Rows are points. The window is the flat piece filled in between its corners: a triangle in 3 columns, a solid with four corners in 4, and so on. A path goes straight from each point to the next, and from the last back to the first. After which points does the path pass through the window?
(in the rows, 128 means zero)

Window (3 x 3):
[[ 96 112 103]
 [120  78 142]
 [157 175 100]]
Path:
(1): [130  81  91]
(2): [ 87 119 148]
(3): [ 84 125 146]
(4): [114 105  66]
(5): [165 137  71]
(6): [141 182 123]
(7): [ 72 109 135]
(8): [101  68  99]
Through the window after points: 1, 3, 5

Window (6 x 6):
[[188 134  68 174 179 148]
 [110 142 111 146 101 150]
 [161  48  91 161 160 149]
 [156  77 133  86 115 143]
 [152  73 160 146  89 163]
 [101 174 162 102 129 167]]
Path:
(1): [161 121 116 157 169 117]
(2): [157 117  88 143 141 183]
(3): [123 134  96 141 128 190]
(4): [133 148 120 155 131 137]
(5): [146 127 113 168 157  90]
(6): [156 131  85 143 126 206]
(7): [103  91 160  89  63 189]
(8): [ 95  93 189 131  82 117]
Through the window after points: 1, 5

Window, 8 rows:
[[143 198 136 146 155 130 167 126]
 [ 96 128 107 127 190 172 141 134]
 [ 83 167  36 234  88  50 149 173]
 [134 136 128 134 124 139 163 118]
 [168 172  87 139 104 225  73 117]
 [137 133 115 117 165 106 114 127]
 [ 93 208 130 127 109 144 137 116]
 [132 189  86 111 129 105 173 115]]
Path:
(1): [117 173  93 131 140 127 136 171]
(2): [147 165 102 116 121 180 111 164]
(3): [142 153  93 157 141 172  94  73]
(4): [116 162  90 188 119 108 129  89]
(5): [116 167  84 143 109 129 158 193]
(6): [118 184 100 108 103 156 130 170]
(7): [117 187 113 159 123 151 122  91]
(8): [110 170  91 156 151 128 132 109]
Through the window after points: 2, 4, 6

Window:
[[106  65 150  76 126 140 182 162 115 164 172]
 [ 97 185  70 144 148 144  44  98 126  93  96]
 [148 147  88 183  99 117  75 173 144 120 136]
 [112  68 182  56  45 142  92 143 141 175 124]
 [114 161 154 189 150  83 100 134  17 119  78]
 [145  76 141  84  72 172 134 144  43 168 165]
 [168  65 188  78 122 184 122 160 113 131 133]
 [166 106 155  53 125 159 123 149 130 224 155]
 [164 148  66 144 111  96  72  48 160 100  69]
 [119 165 131 197 110 159 108  89 127 134 105]
 [152 216 117 124  67 108  77 103 176  74 141]]
Path:
(1): [131 173 100 113  86 153 111 141 135 115  84]
(2): [146 134 127 112 105 149 122 153 110 116  81]
(3): [151  97 149 130 126 127  82  98 117 137 142]
(4): [134  96 194 104 134 125  84 105 138 161 185]
(5): [138  91 131  68  62 168 130 174 114 160  94]
(6): [132 146  98 107 119 156 119 130 106 135  63]
(7): [126 112 161 111 102 117  89  92 116 132 152]
(8): [110  85 156 101 122 131 122 128 110 143 167]
(9): [144 118 102  82  91 161 180 175 134 169 100]
(10): [145 164  95 137  94 128  99 135 145 117 104]
(11): [149 122 136 160 109 103  59  99 138 116 169]
(12): [131 126 124 150 107 114  71  97 126 131 144]
(13): [147 171  74 125 102 139 120 152 112 121  73]
(14): [102 175 102 124 106 169 102 141 145 126  54]
(15): [129 136 107 141 133 122  58  99 109 118 153]
(16): [127 119 144 119 122 121  53  95 133 121 155]
Through the window after points: 2, 4, 8, 10, 14, 16

Window (12 x 12):
[[ 98 108  41 161 232 117 110  90 111 115 107 135]
 [148  50  86 116 172 156  90 168 131  87 155 157]
 [200 131 115 156 136 147 132  47 137 117 138  87]
 [ 84 123 112 201 144 158 146  79 157 110 184 110]
 [ 81 129 167 209 124 119 129 131  43 130 125 118]
 [142 140 180  66 154  86 158 170 150 144  69 106]
 [126 176 157 157 171 163  89 153  96 160  70 125]
 [ 65 114  86  97  98 147 151 158  99 149  90 161]
 [152 150  93 105 131  90 120 151 129  84 168 127]
 [169 131 141  98 148 160 178 195  16  83 105 129]
 [ 96  90 164 174 135 158 110 161 142  56  86 125]
 [ 92 122 150 123 143 213  92 111  41  78 140 157]]
Path:
(1): [112 124 113 143 163 144 106 135 101 109 134  58]
(2): [116  92 121 128 150 162  97 148  70 107 130  95]
(3): [123 118 129 164 152 138 133 129 118  95 139 197]
(4): [121 119 145 186 149 115 137 113 107  95 109 193]
(5): [ 94 113 126 153 151 148 113 149  94 104 114  88]
(6): [ 73  81  99 123 152 132  92 145 106 120 143  57]
(7): [129 150 119 156 139 131 138 115 142 108 115 185]
(8): [138 127 141 157 166 132 137 122 101 101 120 146]
Through the window after points: 2, 4

Window, 14 rows:
[[139 110 147 111  66 139 201 151 111 119 168 204 188  78]
 [126  62 134 199 156 141  96  59 142 111 138 118  60 139]
 [ 52  94  78 161 130 144 149  81  27  58 156 136  52 112]
 [113 122 142 167 158 132 125 147  59 102 177  91  48 133]
 [190 126 104 140 116 180  98  60 107 146 106  75 135 149]
 [170 193 134 152  38  82 151 151 127 109 100 220 209 101]
 [113 161 187  83  74 109 124 113 102 137 120 219 200 134]
 [ 76  98  46 117 164 118 139 114  92 127 173 153  10 130]
 [ 50 127  92 145 125 135 118 112 133  92 184  94 102 110]
 [134 165 169 125  73 163 180 131 148 134  41 158 161 139]
 [148 173 152 119  44 195 113 148 129 101 121 221 151 114]
 [128 143 106 141 205 157 142 146  95  67 136 182 187  76]
 [122  65  99 200 131 184  57 118 100 184  77  81 119 149]
 [198  74 138 122  93 155  70 143 144  93  41  98 185 165]]
Path:
(1): [124 121 146 101  82 125 100 117  81 123 109 138 117  48]
(2): [142  98 123 124  99 138  92 131  99 150  82 138 119  46]
(3): [119 127 125 156 112 149 140 124 132 117 146 144 147 158]
(4): [131 133 133 158 106 148 140 111 122 111 130 150 121 179]
(5): [113 112 128 134 100 142 109 117 101 118 127 135 100 101]
(6): [152 134 158 112  87 120 104 130 123 116  93 139 124  22]
(7): [133 133 136 150 104 166 138 126 114 103 128 168 176 148]
(8): [133 140 117 157 111 162 130 146 117 123 131 170 155 180]
(9): [136 122 156 117  94 126 113 109 123 127 107 147 144  54]
(10): [135 125 147 135  99 141 113 105 113 109  91 133 133  84]
(11): [126 122 126 168 120 173 137 139 113 131 120 157 163 173]
(12): [133 136 130 169 110 147 142 118  98 100 130 172 157 170]
(13): [144 127 122 131 107 139 122 130 103 119 105 160 125  81]
(14): [124  99 144  98 115 120  94 116  91 115  97 114 107  42]
(15): [129 106 110 161 119 135 147 118 115 115 132 141 136 156]
(16): [127 119 120 138 119 145 140 122 125 125 132 172 155 178]
Through the window after points: 16

Window:
[[ 83 169 112 111 153 106 144  75  88 133  93 164 149 125]
 [143 186 115 123 105 130  91 174 101 126 130 133  85 178]
 [141 154 152 215  78 131 139 134  89 118 158  68 157 167]
 [ 79 162 127  94 222 123 149 140 136 123  84 155 134 159]
 [ 13 137 126 118 110 151 144 116 125 155 119 157 114 149]
 [177 170 174 111  93 143  93 122 133 113 131 121 147 208]
 [155 118 147 198 121 146 128 104  94 149 179 139 135 159]
 [127 106 109 157  96 152 151  49 111 120 191  56 120 149]
 [149 169 144 128 133 144  95 146 141 126 132 122 159 106]
 [114 101 154 139  86 120 199 102  89 103 207 110 145 117]
 [144 134 193 139 152 113  69 145  81 101 115 110 133 135]
 [ 85 131 121  68 158 119 155 142 113 189  52 151 134 140]
 [137 151 175 198  69 123 170  72 121 142 200  78  87 140]
 [159 153 153 106 161  61  65 136 127 137 158 107 184 167]]
Path:
(1): [127 177 193 152 136 142  82 138   7 110 202  74 146 171]
(2): [126 126 126 138 117 115 143 107 144 140 117 116 134 141]
(3): [182 150 102 102 133  91 119 113 138  39  95 165 106 148]
(4): [118 163 167 137 120 143 110 124 113 164 149 106 162 148]
(5): [133 149 166 125 156 139 133  92  59 169 204  90 101 198]
(6): [128 148 133 180  85 112 121 133 144  85 104 138 166 107]
(7): [162 137 140 157 126 100 125 125 124 123 123 141 143 145]
(8): [110 152 154 138 127 143 119 132  96 148 150 123 138 163]
(9): [135 197 157  84 137 180 111 114  72 143 174  89  80 145]
(10): [130  97 150 201 111  87 133 104 126 120 133 128 163 147]
(11): [146 104 166 177  83  93 111 137 131 103 119 108 127 180]
(12): [126 166 139 125 117 141 126 112  97 144 157 116 131 146]
Through the window after points: 1, 3, 9

Window, 14 rows:
[[ 68 180 162 154 100  75  75  73 158  77 113  64 142 120]
 [125 123 195  55 156 219 190 111 119 106  87  95 198 116]
 [123 175 158 162 140 144 111 144 120  53 159 200  83 120]
 [ 44 136 157 155 105 156 164  64 130 128 134 101 175 135]
 [180 167 182 170 104 130 134 100 109 147 111 104  76  99]
 [163 110 146 127 126  98  99  96 135 149 143 137 150  88]
 [ 76 134 114 182 191 117  83  92  93 133  76 134 140 149]
 [142 144 143 150 121 119 100 168 195 158 130  79 118 143]
 [ 81 132 146 126 129  78  99 108  88 138 155 112  98 146]
 [151 164 155 148  24 156  32  84 210 109  91  91  37 165]
 [143 142 129 131 195 147 185  22 111 137 125 103  83  98]
 [ 91  72 147 157 143  97 134 133 125 108 108 115 122 107]
 [179 158  95  92 134 101 189 155  93 108 103 174 142  77]
 [195 159  79  87 131 174 165 148  54  77 141 132 142  15]]
Path:
(1): [118 104 180 114 107 210 132  96 180 193 105  90 106  29]
(2): [128 162 122 151 126 100 129 113  86  65 126 129 134 156]
(3): [161 131 156 178 116 155 111  96 117  95 109  82 126 171]
(4): [124 148 133 123 139 106 114 130 143 130 124 134 111  93]
(5): [ 99 142 191 123 113 156  85 128 171 182 117 140 108 101]
(6): [129 149 134 146 116 122 116 109 118  80 116 113 121 132]
(7): [227 113 151 134 144 108 126 140 127  59 152 100 160  98]
(8): [ 38 177 103 127 118 141 129 107 130 211  84 149  89 114]
(9): [103 150 147 131 126 126 124 124 146 118 126 147 113 106]
(10): [129 142 150 163 133 147 107  97 110  90 122 124 121 140]
(11): [175 114 180 168 133 121  95 136 130 104 135  68 181 164]
(12): [ 71 160 136 123 106 133 112  80 155 136  99 135  63 118]
(13): [105 141 149 141 106 159 131 113 145 126 110 132 116  92]
(14): [146 152 138 109 126 140 134  85  93  82 140  84 155 145]
(15): [167 100 140  72 132 127 175  87  78 108 151 111 153 171]
(16): [116 187 137 147 128 143 126 119 149 119  90 128 122  73]
Through the window after points: 1, 7, 9, 13
